Rows are points. Examples show where two turns around zero, p and q, send a point. Write where each new point lands after one turn and then the other. Backwards means that the second turn is done in reverse. Each puzzle has new turns, and all numbers are rounded.

Turn p:
[-19 -22] -> [-23  18]
[-44  44] -> [42 46]
[33 -7] -> [ -6 -33]
[ 29 -15] -> [-14 -30]
Turn q:
[-6 47] -> [27 39]
[-26 -29] -> [-39  -4]
[-37 -27] -> [-46   4]
[24 11] -> [25 -8]
[45 -3] -> [ 32 -32]
Where do these land?
p, then q backwards: [-23 -51] -> [-53 -19]
p, then q backwards: [-3 23] -> [15 18]
q, then p: [26 28] -> [  5 -38]

Turn p:
[-14 -30   9] -> [-2 33 11]
[ 37 -55  -4] -> [54 28 27]
[-14  42  19] -> [-27 -17 -36]
[ -8  42 -24] -> [-24 -43  -1]
Turn q:
[-54 -11  39] -> [-62 -23 -16]
[  5  47 -36] -> [18  9 56]
[ 47 -24 -38] -> [ 50  39 -14]
[ 5 17 36] -> [  0 -40  -2]
[-17 -17  19] -> [-22  -7 -20]
[ 13 -12 -20] -> [15 22 -4]
Where do these land?
q, then p backwards: [ 5 19 10] -> [  9   6 -19]
q, then p backwards: [ 20  -1 -26] -> [ 15 -28   7]
q, then p backwards: [-29  39 -30] -> [-28 -31 -39]
p, then q: [  4 -58  46] -> [ 36 -28  58]

Turn p:
[-20   8  38] -> [ 15  39 -12]
[ 23 -28 -21] -> [-34 -24   3]
[ 49  -1 -32] -> [-26 -34  40]
[-52  21  14] -> [ 46  18 -30]
Turn q:
[-40 -17  64] -> [  2  73 -25]
[-16 -19 -53] -> [ 45 -24  29]
[11 36 14] -> [-40   1   6]
[37 -4 -8] -> [ -8 -32 -18]
[  7   4 -17] -> [  1 -17   8]
Where do these land?
q, then p backwards: [43 -5 22] -> [-19 -42 -14]
p, then q backwards: [-41  -5 -25] -> [ 29 -38  -4]
p, then q: [-26   4  15] -> [-12 -26  11]
q, then p: [-36 -25 -27] -> [-22  20  42]
q, then p: [60 30 15] -> [  6 -25 -64]

Turn p:
[ -2  23 -30  17] -> [ 28 -14 -20 -19]
[-20  49 -54   0] -> [ 28 -48 -47 -21]
[ 51  43 -34   7] -> [ 25 -32  13 -62]
[ 19 -27  34   3] -> [-16  31  32   6]
[-27   6  29 -16] -> [-35   7 -19  13]
[-15 -45  36  13] -> [-11  46  12  37]
[ -7 -48  18 -24] -> [-19   8  27  46]
Turn q:
[ 20  15 -28  44] -> [24 -3 32 42]
[ 25  49   8 -49] -> [-66   4 -21  27]
[-64 -19  17  10] -> [ 17 -38   5 -55]
[ -4 -19  32   2] -> [ -2  16   9 -33]
[ 23 -27 -30  -6] -> [ 28  21 -25  19]
Where do these land?
q, then p backwards: [-31  -5  18 -35] -> [-1 49  6 -8]
p, then q backwards: [-42  24 -20  -2] -> [-14  -6 -35 -36]
p, then q: [ -9   8  53 -29] -> [  1 -56   2 -26]
q, then p backwards: [ 39 -37 -18  39] -> [  4 -46 -11  50]
q, then p: [-12  -1  32  -8] -> [-24 -17  -9  17]
p, then q: [ 41   6 -80  18] -> [ -4  88 -24   4]
p, then q: [15  7 16 17] -> [-26  -7  -8   3]

Turn p:
[ 18 -25 -15  53] -> [-38  35 -31 -18]
[23 28 12 70] -> [ 14  69 -29 -23]
[-10 -15  -8 -20] -> [-12 -22   7  10]
[ 29 -27  11 -25] -> [ -7 -35  -4 -32]
[-84  21  18 -29] -> [ 36 -23   6  82]
[ 10   4 -19 -18] -> [-8 -7 25 -7]
[ 15  13   1 -30] -> [ 14 -17  25 -14]
Turn q:
[-14 -31  41 -32] -> [46 38 17 -4]
[58 38  1 17] -> [  1 -42 -57  -7]
[-7 24 38 12] -> [ 24 -23   8 -32]
[ 23 -27 -35  35] -> [-49  19 -29  -5]
[-42   6   6 -21] -> [14 -1 44 10]
[21 11 11  4] -> [  9 -12 -20  -8]
[-40 -22 -64 -15] -> [-47  22  38  48]
Where do these land?
q, then p: [-10 -16  -1  41] -> [ 18 -24  18  29]
q, then p: [ 5 43 43 -8] -> [-25 -32  -6 -46]
p, then q: [ 25  -2 -33  -8] -> [32  2 28 -3]
p, then q: [ -5 -20 -37 -53] -> [ 19  45  28 -38]
q, then p backwards: [-23 -21 -24  44] -> [ 26 -19 -47  12]
p, then q: [  4 -43  -1   2] -> [-19  21  29  16]
p, then q: [  4  59  53 -19] -> [ 19  -3 -79   5]
